Every row gives one point. The points of each table are mixes of a few directions, plus a little noise. Count the directions of each table, and those that both share. Where both have some left over, give the other angles between the two spaces (their principal angles), to ten degrees, smallest first.

First (4 x 2)
[[ 0.09  0.18]
 [-0.29 -0.66]
 [ 0.08  0.19]
 [ 0.12  0.29]]
Second (7 x 2)
[[-0.20 -0.10]
 [-0.13 -0.07]
 [-0.12 -0.06]
 [-0.41 -0.19]
 [ 0.81  0.41]
 [ 0.23  0.11]
 [-0.18 -0.08]]
Directions: first 1, second 1, shared 0; angles 40

First (7 x 4)
[[-0.18  0.16 -0.19 -0.04]
 [-0.12  0.34  0.55  0.19]
 [-0.18 -0.23  0.38  0.31]
 [ 0.50 -0.10 -0.15 -0.28]
 [-0.30 -0.62 -0.12  0.28]
 [ 0.38  0.41 -0.09 -0.35]
 [-0.12  0.02 -0.38 -0.11]]
Second (7 x 4)
[[ 0.27  0.07 -0.04 -0.05]
 [ 0.15  0.05 -0.02 -0.01]
 [-0.49 -0.20  0.08 -0.09]
 [ 0.53  0.20 -0.09  0.06]
 [-0.66  0.02  0.13  0.57]
 [ 0.21  0.19 -0.03  0.31]
 [ 0.00 -0.33 -0.01 -0.80]]
Directions: first 3, second 2, shared 1; angles 70

First (7 x 9)
[[-0.32 -0.04  0.41  0.05 -0.16  0.11  0.08 -0.03  0.24]
 [ 0.13  0.04 -0.37 -0.32  0.05 -0.14  0.31 -0.05 -0.51]
 [-0.02 -0.13  0.01  0.20  0.26 -0.44  0.59 -0.38 -0.40]
 [ 0.10  0.22  0.78 -0.36 -0.23  0.20  0.39  0.37  0.19]
 [ 0.21  0.09 -0.32  0.13 -0.38  0.31 -0.20 -0.07  0.42]
 [ 0.27  0.06 -0.04  0.09  0.26  0.09 -0.73  0.39  0.21]
 [-0.37 -0.23 -0.46  0.21  0.20 -0.13 -0.44 -0.23 -0.15]]
Second (10 x 9)
[[-0.17  0.46 -0.29 -0.30  0.56 -0.36  0.38  0.15  0.35]
 [ 0.32 -0.90  0.34  0.26 -0.60  0.53 -0.28 -0.04 -0.46]
 [-0.13  0.51  0.12  0.32 -0.32 -0.08 -0.55 -0.42 -0.06]
 [ 0.12 -0.17 -0.09 -0.15  0.39 -0.11  0.13 -0.05  0.01]
 [ 0.23 -0.39  0.02 -0.04  0.25  0.00 -0.04 -0.17 -0.14]
 [-0.21  0.29 -0.20 -0.25  0.21 -0.13  0.45  0.39  0.30]
 [-0.11  0.14  0.25  0.38 -0.79  0.28 -0.44 -0.09 -0.17]
 [-0.25  0.43 -0.20 -0.20  0.18 -0.18  0.35  0.29  0.30]
 [ 0.26 -0.47  0.00 -0.08  0.30  0.01  0.01 -0.13 -0.14]
 [-0.08  0.10  0.02  0.04 -0.17  0.05  0.00  0.08  0.03]]
Directions: first 5, second 3, shared 0; angles 40, 60, 90

First (10 x 12)
[[ 0.29  0.22 -0.49 -0.39  0.34 -0.14 -0.17 -0.32  0.12 -0.59  0.20  0.07]
 [-0.99 -0.71 -0.31 -0.33  0.04 -0.06  0.19  0.00 -0.17  0.65 -0.50  0.09]
 [-0.04 -0.10  0.47  0.42 -0.10  0.00  0.06  0.20  0.17  0.39  0.15 -0.13]
 [ 0.15 -0.01 -0.13 -0.10  0.42 -0.25 -0.12 -0.24  0.43 -0.19  0.45 -0.07]
 [ 0.48  0.44 -0.12 -0.06 -0.14  0.13 -0.08 -0.06 -0.20 -0.50 -0.02  0.08]
 [-0.05 -0.09  0.06  0.04  0.16 -0.13 -0.01 -0.04  0.23  0.06  0.20 -0.05]
 [ 0.15  0.14 -0.20 -0.15  0.04 -0.01 -0.07 -0.10 -0.05 -0.27  0.01  0.03]
 [ 0.02  0.18  0.15  0.14 -0.60  0.41  0.14  0.31 -0.63  0.08 -0.60  0.13]
 [ 0.05  0.07  0.82  0.71 -0.54  0.28  0.15  0.47 -0.18  0.51 -0.11 -0.12]
 [-0.07 -0.11 -0.29 -0.26  0.39 -0.23 -0.09 -0.23  0.28 -0.13  0.24 -0.01]]
Second (8 x 12)
[[ 0.59  0.59  0.07  0.12 -0.45  0.36 -0.02  0.13 -0.50 -0.49 -0.26  0.09]
 [-0.57 -0.27 -0.91 -0.81  0.12  0.00  0.04 -0.26 -0.47 -0.13 -0.66  0.30]
 [ 0.02  0.04 -0.07 -0.07 -0.04  0.04  0.00 -0.03 -0.12 -0.07 -0.09  0.04]
 [-0.23 -0.29  0.08  0.05  0.26 -0.19  0.00 -0.03  0.33  0.29  0.23 -0.12]
 [ 0.38  0.14  0.78  0.71  0.00 -0.08 -0.03  0.18  0.48  0.20  0.62 -0.27]
 [-0.31 -0.36  0.11  0.06  0.28 -0.21  0.00 -0.04  0.40  0.34  0.28 -0.10]
 [ 0.10  0.20 -0.24 -0.19 -0.19  0.16  0.01 -0.01 -0.35 -0.27 -0.31  0.15]
 [-0.02 -0.09  0.16  0.14  0.08 -0.10  0.00  0.03  0.21  0.14  0.19 -0.09]]
Directions: first 3, second 2, shared 2

First (8 x 18)
[[-0.02 -0.05 -0.12  0.31  0.00 -0.01 -0.19 -0.15  0.37 -0.43  0.09  0.18
   0.03 -0.53  0.20  0.14  0.01  0.09]
 [-0.25 -0.20 -0.31 -0.26  0.21 -0.32  0.05 -0.60 -0.75  0.30 -0.55  0.21
   0.23  0.38 -0.14 -0.30  0.26 -0.34]
 [-0.02 -0.11  0.27 -0.12 -0.22  0.00 -0.13 -0.38 -0.54 -0.06  0.43  0.16
   0.12 -0.39 -0.03 -0.34 -0.10 -0.24]
 [ 0.26  0.24  0.43  0.03 -0.27  0.32  0.07  0.65  0.38  0.03  0.55 -0.33
  -0.22 -0.02 -0.01  0.12 -0.28  0.24]
 [-0.14 -0.06 -0.36 -0.14  0.28 -0.18  0.15 -0.10 -0.23  0.31 -0.62 -0.01
   0.09  0.60 -0.12 -0.05  0.22 -0.11]
 [ 0.17  0.08  0.28  0.28 -0.25  0.20 -0.21  0.17  0.46 -0.47  0.61  0.00
  -0.08 -0.71  0.18  0.13 -0.23  0.17]
 [ 0.18  0.19  0.15  0.19 -0.10  0.22  0.03  0.56  0.62 -0.12  0.27 -0.22
  -0.19 -0.07  0.07  0.30 -0.15  0.31]
 [-0.18 -0.07 -0.42 -0.22  0.34 -0.22  0.22 -0.09 -0.29  0.45 -0.77 -0.02
   0.07  0.78 -0.16 -0.02  0.28 -0.14]]
Second (10 x 18)
[[-0.01 -0.08  0.07 -0.25  0.03 -0.03  0.04 -0.17 -0.32  0.20  0.11 -0.10
   0.04  0.03  0.00 -0.36 -0.25 -0.11]
 [-0.02 -0.14  0.13 -0.46  0.08 -0.08  0.07 -0.33 -0.63  0.38  0.19 -0.19
   0.06  0.07 -0.02 -0.66 -0.44 -0.20]
 [ 0.03  0.18 -0.17  0.62 -0.08  0.09 -0.11  0.43  0.82 -0.49 -0.26  0.25
  -0.10 -0.10  0.02  0.89  0.60  0.28]
 [-0.01 -0.08  0.09 -0.28  0.06 -0.06  0.05 -0.21 -0.39  0.23  0.12 -0.12
   0.04  0.06 -0.01 -0.41 -0.29 -0.12]
 [-0.02 -0.15  0.15 -0.50  0.08 -0.08  0.07 -0.36 -0.68  0.41  0.22 -0.21
   0.09  0.09 -0.02 -0.73 -0.49 -0.21]
 [ 0.00  0.02 -0.02  0.06 -0.01  0.00 -0.01  0.04  0.07 -0.05 -0.02  0.03
  -0.01 -0.01  0.00  0.08  0.06  0.03]
 [ 0.04  0.22 -0.20  0.74 -0.11  0.12 -0.12  0.53  0.97 -0.58 -0.32  0.31
  -0.10 -0.13  0.03  1.05  0.71  0.31]
 [-0.02 -0.16  0.15 -0.54  0.08 -0.08  0.07 -0.37 -0.71  0.42  0.23 -0.23
   0.08  0.09 -0.03 -0.77 -0.53 -0.23]
 [ 0.01  0.06 -0.06  0.25 -0.04  0.04 -0.03  0.16  0.32 -0.20 -0.11  0.10
  -0.04 -0.04  0.01  0.35  0.24  0.12]
 [ 0.02  0.12 -0.10  0.38 -0.06  0.06 -0.06  0.27  0.51 -0.30 -0.17  0.16
  -0.06 -0.06  0.01  0.55  0.37  0.17]]
Directions: first 3, second 1, shared 0; angles 30
